Rows are points. A path goes straight from each point to the next, and from the last back to the first. The post is the endless flat space through its rows: a point in 2 columns, a line in 3, a plane in 4, and so on, so that a path can go around it. How many times does the path go around the post? Going back the other way cancels.

Post (1 x 2):
[[-12.1   3.8]]
Path, 26 rows:
[[-17.4   7.9]
 [-26.0  -5.2]
 [-11.2  -1.9]
 [ -0.2   4.0]
 [ -8.5 -17.0]
 [-22.2   1.9]
 [-15.8   8.8]
 [-23.6  13.1]
 [-12.3  19.6]
 [  0.1  14.8]
 [ -0.8 -10.2]
 [-18.5  -4.7]
 [-23.8   3.6]
 [-16.1   0.1]
 [ -9.1  -2.7]
 [  1.8  18.1]
 [-12.7  10.4]
 [-27.1  10.5]
 [ -9.4  11.9]
 [ -6.2   3.2]
 [-13.1  -2.6]
 [-23.8   0.8]
 [-29.0  -6.7]
 [-10.5  -3.1]
 [  1.7   1.7]
 [ -4.3  15.2]]
Times around: 0

Post:
[[ 23.2   3.5  -1.3  -0.2   0.1  -3.0]
 [-12.2   9.9   3.1 -16.2   3.1   9.0]
 [ -7.6   1.2  10.7  -3.1   2.2 -22.0]
 [-14.2  -5.5 -10.0  -8.4 -26.3   4.0]
 [  0.6   6.7  -2.1  -6.8 -18.2   3.9]]
Path:
[[ 16.2   2.9 -18.6  -6.8 -10.5  14.9]
 [-22.3   3.4  -0.4 -14.2 -19.8  -6.8]
 [-25.0   5.4  20.3 -19.3  -8.7  -5.4]
 [-14.2 -21.4 -11.7  -1.8 -40.2   6.1]
 [ 13.0   5.1   2.0   6.5 -10.4 -10.2]
 [ -4.7   9.1 -10.3  -4.5   2.4  -5.1]
 [ 11.3  14.8 -15.0  -9.1 -26.5  -5.3]
 [  1.4   8.3   8.1  -5.5 -33.9 -17.8]
 [ -7.5 -36.2  -6.9  -4.4  -4.7  -1.6]
 [  8.0  11.9  10.2   2.6 -13.4   8.3]
 [ 11.2   0.3   1.4  -8.2  30.9   7.4]
 [  2.9  -3.8   2.2  -4.5 -19.1   3.0]
 [ 12.2   4.6   1.4  -8.0  -9.5   3.0]
 [  9.9   8.0   0.1  -9.0  -3.0 -11.3]
 [  7.1  22.7   3.8  -3.6 -11.0  -6.9]
 [-51.0  -8.3  -3.1 -15.1  -8.0   2.6]
 [ -6.0  -6.0   9.1  -5.0  17.2  -2.2]
 [-12.1 -19.6  -6.4  -5.0 -32.1  -6.9]
 [ 27.7   4.1   5.5   1.1 -18.9 -28.0]
 [ -1.5  -0.4 -19.9 -12.9  -9.6   8.0]
 [ 19.5  17.4   5.5  -7.5  -8.0  -2.5]
 [ -7.5 -11.2  13.9 -10.9   0.0  -1.5]
 [-13.5 -14.0  13.5  -3.6   8.6  -9.6]
 [  5.1  -2.3  -3.1  -5.2  14.8  19.4]
 [ 11.9   2.1  14.0  -8.0  14.7  19.0]
 [-19.6  13.7   9.0 -23.6  -9.1  11.4]
 [-11.9  11.4  -1.9 -14.4 -17.8 -10.7]
 [ -7.2  21.6 -11.3  -5.9 -33.7  -8.6]
 [ -6.5  10.5  -6.5   6.6 -37.3   0.2]
 [ 15.4   4.1  -0.5   3.5 -13.4   3.5]
 [  0.2   0.4  -7.2   5.1 -18.8  -6.2]]
Times around: 0

Post (10 x 11):
[[  8.1   3.6  -3.8 -36.2  -2.2   5.1   1.8  14.6   0.7  10.5   5.8]
 [ -8.2 -16.9  -4.9 -10.6  -5.4   2.5 -12.3  -8.4   2.2  -3.6   3.1]
 [ -3.7  -0.8 -12.3   3.9  -9.1 -20.1 -12.1 -12.5  15.6   0.0 -13.2]
 [  1.1   9.2  11.2  18.9  -8.2 -11.7  -5.3 -15.6 -17.7  -2.1   2.3]
 [ 13.4   0.2 -14.1 -19.7  11.8  -5.4   0.8  14.4   8.4  -5.3  -6.9]
 [  4.7  -0.2   6.6  23.9 -10.0  -2.5  15.5 -11.8   4.8  -4.5   1.0]
 [-16.0   7.9   5.7   8.9  -9.1  -6.2   1.7  -5.5   1.8  -5.3 -14.7]
 [  3.7 -22.8  10.5 -27.0 -22.0   0.1   2.4   3.1  18.7  -1.5   7.3]
 [ 23.1   3.2 -12.1 -16.9   1.6  -4.7  -0.8  17.4   6.3   7.7 -17.2]
 [ -8.6  10.1  -7.1  28.9  -3.7 -12.0  -7.9  -3.0  -6.6  -8.7  -1.3]]
Path, 23 rows:
[[ -3.3   6.9  15.1  14.9 -18.7  -4.3   1.8  -5.8   8.1  -3.1  -9.3]
 [  5.9 -16.5 -15.4 -25.8 -14.6  -9.1  10.4  -1.4  48.2 -15.0  -4.9]
 [ -6.8  11.4 -12.5  -2.7 -36.3 -27.9  -5.4   2.0  19.6   8.1 -15.8]
 [ -5.7  -9.2   4.7 -16.3 -10.9  -3.7  25.2   0.4  36.1   1.1 -27.2]
 [  2.6  -9.3   1.5  -5.4   0.4  -5.5 -13.0   0.4   2.2   7.7 -14.9]
 [ -3.9  24.5 -11.4   6.5  -2.7   4.5  -8.0  29.7   0.5   7.1  -0.6]
 [ -9.3 -17.9  25.0 -31.8  -6.6  17.3  23.6  17.8   9.9 -26.6   0.6]
 [  6.9  -1.0 -13.2  10.7  -5.2 -17.6  -1.2   8.1   5.0  -6.4   3.8]
 [ 31.3 -22.7  -6.4  -9.6   1.4  -0.9 -10.2   8.2  -5.1   2.3  18.4]
 [-20.9   9.7  10.3   1.7  -3.5   8.4  -1.3 -12.7  -7.6   2.6 -17.0]
 [ 13.0  12.8  12.8  -1.3   3.9   0.6  -0.1 -18.0 -18.2 -11.4   5.1]
 [ 18.2 -24.9   2.5   8.4   6.6  15.5  31.4  11.0   7.4 -28.8  17.6]
 [ -7.3 -11.0  -5.4  21.7  -1.4 -15.6   2.8   3.8  15.8 -14.7  -9.0]
 [ -2.2  -0.9   1.8   9.9   0.0 -29.1  -6.5  -8.7  22.6 -13.2  -8.8]
 [  9.2   5.0  -3.2  -2.1  -9.1 -19.1  14.1   5.4  33.5  -8.3  -7.0]
 [  7.8  -5.5  -9.5 -32.5  -1.8  11.2   6.6  12.3   7.4   4.1  -5.9]
 [  5.3   2.6  -6.0 -32.0 -15.0 -10.2  -4.1   2.4   6.1  14.6  -1.4]
 [ 30.0  -3.1 -10.2   2.8  -9.4 -28.9 -31.1 -12.5 -15.4  27.7  10.8]
 [ -0.4  -6.3   6.7   7.9   4.8  26.9 -12.6  -5.3 -27.1   9.2   1.5]
 [  0.2  -7.3 -12.3   6.6 -12.5   8.3 -12.9 -12.7   6.7  -3.4   8.1]
 [-36.1   4.6  -2.6  -5.4 -18.8  -6.9  -5.5  -2.4  -3.2 -11.8  -6.5]
 [ -5.7 -11.8   0.3 -17.4 -13.2  -0.9  -2.0  -1.6  -2.8   8.0  18.4]
 [-11.8   5.9   0.2 -13.3  -8.6   4.8  11.6   9.8  20.5  16.1 -14.2]]
Times around: 5

Post:
[[ 10.9 -15.6   5.8   9.6  15.1   6.9  -1.5  -2.7  -0.1  13.1   5.5   5.4
   11.0  -2.7]
 [  2.8  -1.2 -18.8 -10.3 -26.2 -11.3  -9.4 -12.3  12.8   9.7   8.4  -8.0
   44.5  -2.2]
 [ 21.0  20.8 -13.3  -2.9  15.6   4.3 -11.5   4.6   1.4   6.5  17.5   2.2
   -8.9 -20.6]
 [ -7.2 -10.4  -1.7 -12.1 -13.1  -7.8   7.5   3.7 -14.6  16.5  11.3   2.2
   17.8   0.8]
 [ -1.6   5.2   6.5   9.7   6.1  -4.5  13.8  -3.7 -13.6  19.5  -2.4  -3.4
   -2.6  14.3]
 [  5.9  -4.2  12.5 -15.7 -12.9  -2.2   1.9   4.4  -2.5  14.9   1.3   5.2
   -8.2  12.3]
 [  8.2  -3.7   1.0   5.0  -5.3   2.0  -3.2   2.4 -16.9  15.3 -15.4  18.6
    5.9 -10.2]
 [ -0.9  -5.4   2.4  -9.3  -8.5 -14.0   5.9 -11.6   7.7  15.8   4.3   6.1
   19.3 -10.7]
 [ -4.4 -14.9  14.6 -25.2   5.6  25.8 -11.6  -8.7 -14.0  -8.7 -11.7   3.3
    1.7  -8.6]
 [  6.6  13.2  18.3 -10.8   1.5 -19.1   3.3  11.1   1.4  -6.7   9.6   6.4
   -2.8  13.1]
 [ -2.2   1.3 -12.0 -14.2   3.3  16.3  -3.9  -8.8 -10.6   8.2  -1.9  31.6
   -5.4  -6.5]
 [-24.6  12.9   6.2  10.0   4.1  12.9  13.1   6.0   3.5  -6.8   6.4   3.7
   -5.8   2.0]
 [ 11.2  12.6 -15.2   6.2  -3.9   3.9  21.2   6.3   0.8  10.3  -9.9   1.0
    9.3   4.8]]
Path, 28 rows:
[[ -1.7  -4.6 -17.6   6.8 -12.3   9.4  -1.9   7.9  -5.4   7.0  -6.5   4.7
   18.3 -11.3]
 [-19.8   2.0  -2.8   6.8  14.6 -24.0   9.9  11.5 -16.8  -7.7  15.8  20.8
    5.5  -1.4]
 [  5.3  -8.2   3.5   2.9  -0.4  -8.4  -6.3   7.5   9.5  -3.9   9.0 -11.9
   21.9   3.3]
 [-12.5  -9.2  -1.4  -3.1  14.8  18.1   5.6  -3.2 -19.2 -22.5  18.5  -6.3
   20.3   8.8]
 [  7.4   1.5  -8.4 -18.3  -2.9  11.8  12.8  -2.4 -20.9  17.1   0.3  15.8
   -4.4 -17.5]
 [ -1.5  11.5   3.1 -28.2 -28.2  27.1  11.1   8.3  -1.5  18.2 -24.0  15.9
   -3.7 -13.9]
 [-25.2  -0.3 -23.3 -13.8  20.8  12.1  -1.7  -2.4 -38.9  23.6  15.3   1.2
    4.2  -8.1]
 [ 15.8 -14.6   4.1  -5.5 -12.9 -16.2 -16.8   4.5 -15.2   8.0 -25.0  -0.8
    3.3  -4.3]
 [ 18.2  -3.5 -28.2 -13.8  -9.8   0.5   6.9  -5.6   9.4   6.2   2.4  27.0
   19.7   0.9]
 [ -9.1   7.1   4.1  -7.0 -22.6   1.3  21.5   5.7 -11.0   5.5   9.6   3.6
   10.4  -2.5]
 [ -1.1   4.7  13.1   1.9  29.8  12.3   3.7  13.1  -5.3 -18.6  15.4  23.4
   15.1  -3.2]
 [  1.5 -15.0  -6.4 -11.8   6.4  14.9  -4.6   0.4 -34.9  12.1 -25.2  21.8
    9.6  -8.2]
 [ -9.3 -22.5  -3.0   1.3 -15.7   0.7  -1.5  16.1 -26.2  15.8  -4.1   7.9
    1.7  31.5]
 [ -7.0  -4.3  19.3  -4.0 -10.4   3.4   8.6   1.5 -11.2  11.9  -3.4  -2.7
  -33.1 -22.6]
 [  4.8 -10.6   6.5 -13.3  10.9 -11.3   0.2  -8.3   5.9 -15.4  -7.0  16.3
    9.9  -9.0]
 [ 21.6   3.5  -7.6   9.6   4.7   5.1   4.9 -10.0  10.9  -1.1   4.8 -12.0
    8.9   3.7]
 [  7.3   3.9 -17.4   7.4 -26.1  14.0   7.3   2.3  13.4  16.0  -1.7  13.7
   14.0  -8.4]
 [ 15.9  29.0  13.5  20.0   3.0  -5.8   9.6  22.5  12.8   0.9 -10.2  15.3
   14.9 -11.5]
 [ -0.7  13.2  -6.0  -1.9  18.2   1.7  15.2  22.4 -10.1   9.9  -3.1  19.1
  -12.3 -20.6]
 [  7.3  -7.2  11.7  -0.2  -9.0  10.7 -10.2   7.2  19.0  -6.1 -16.8  -6.6
   15.3  -0.4]
 [ 26.9  11.2  23.3   0.0 -12.1 -31.7  -7.1   4.5  10.2  17.2 -16.8   5.4
   19.4 -13.0]
 [  2.3  21.2  12.5 -39.7 -19.4  -0.4  10.2  -6.6 -10.6  15.2 -11.5  20.8
   -4.8   1.7]
 [  6.3  13.2   3.3 -17.9  -0.7 -11.6  -3.4  -8.2  -8.0  13.9 -23.3  19.6
    5.2 -20.3]
 [ -9.4  -8.1 -16.2 -27.6 -10.4  -5.8  12.7   0.5 -12.6  21.9  -8.8  21.6
  -18.8   3.5]
 [ -9.8  14.3  -6.7  23.3  15.4 -20.9  15.1   7.5 -18.5   8.9  17.5  23.1
    3.1 -13.9]
 [  8.9  -7.9  21.1 -12.1  16.1 -12.5  16.7  -5.2   3.7   2.3  12.3   7.6
    8.4   0.9]
 [-28.3  -2.5   1.2 -27.7 -37.1  11.8   0.4  10.5 -32.7   6.5   6.6  10.2
   14.7  16.8]
 [-10.2  -9.1  21.4 -19.2   9.2  -5.0 -12.7   7.4 -36.3  13.1 -14.5  14.5
    2.5  -6.7]]
Times around: 4
